Rows are points. Any point is a mix of the corners, with weights that add up to 1. It lies inside the corners' shape when no weight is negative. Is each point inside? If not, which corners have a negative weight?
In the rows, zero is written as 128.

Corners:
(1): [202 162]
(2): [ 84 117]
(3): [139 161]
Points:
[200 166] => outside (2)
[184 149] => outside (3)
[148 155] => inside
[138 159] => inside

Corners:
(1): [ 97 100  85 227  76 128 154 149]
(2): [139  42  65 123 109 142 105 114]
(3): [ 79 130  16 120  63 149 182  90]
(4): [161  95  67 134  90  80  88  59]
(5): [174 210 239  99 163 198 153 156]
(6): [146 136 246  91 102 132 197 142]
(7): [ 55 101 114 156  85 126  94 147]
(8): [142 132  73 131  69 131 135 189]
(9): [159 165 182  55 230 119 183 195]
Points:
[134  96 117 121 103 132 133 127] => inside
[118 103 109 130 106 135 120 137] => inside
[135 130 138 124  99 131 157 160] => inside
[ 93 109 112 126  91 127 177 178] => outside (4, 5)
[136 140 162 110 120 138 155 155] => inside
[102 119 147 131  97 132 133 145] => inside

Corners:
(1): [187  89  48 200 113 154 181  90 125 201 194 186 125 130]
(2): [100 138 120 174 116 182 115  96  59 131 209 130 154 124]
(3): [113 183 153 163  66 178 150 192 161 191 104  99 105 160]
(4): [112 119 116  92  33  98  90 133 135 153 102  88 113 164]
(5): [193 137 179  86 176  81 139 218 146 169  97 114 149 176]
(6): [ 92  83  86  88 186 211 104 129 139 111  92 135 180 134]
(7): [157 148 153 141 114 188 136 106 125 146 120 134 179  79]
(8): [169  73 176 124 144 152 140  93  82  77  87 128 136 166]
(9): [169 195  86 218 172  65 193 140 195  53  53 213 113  99]
(10): [ 74 106 174  79  26 104 155 157 104  97 114 196 115 195]
(11): [159 179 139 183 147  96  60 157  62 172 129 183  67 107]
(12): [ 67  82 175 188 147 164 115 194 193 116 149 202 157 113]
(13): [ 76 100  60 154 172 186  17 119 174 185 154 175 216 197]
(14): [136  95 172 141 161 110 206  59 117 109 117 172 105 132]
(15): [102 111  76 190  47  95  92  81  38 162  77 130 168 163]
Points:
[ 51 101  91 118  89 188 107 121 137  74  74 141 192 155] => outside (1, 5, 11, 14)
[115 114 108 130 148 161 117 133 135 127 106 150 155 141] => inside
[122 107  98 186 131 157 136  91 104 141 148 181 126 137] => outside (4, 5, 7)
[107 102 140 114 116 138  88 161 135 165 139 137 130 179] => outside (7, 9, 15)
[138 109 106 148 124 145 136 124 120 151 128 154 145 142] => inside
[ 97 129 134 157  95 133 116 129 108 128 105 148 128 151] => outside (1, 5, 7)
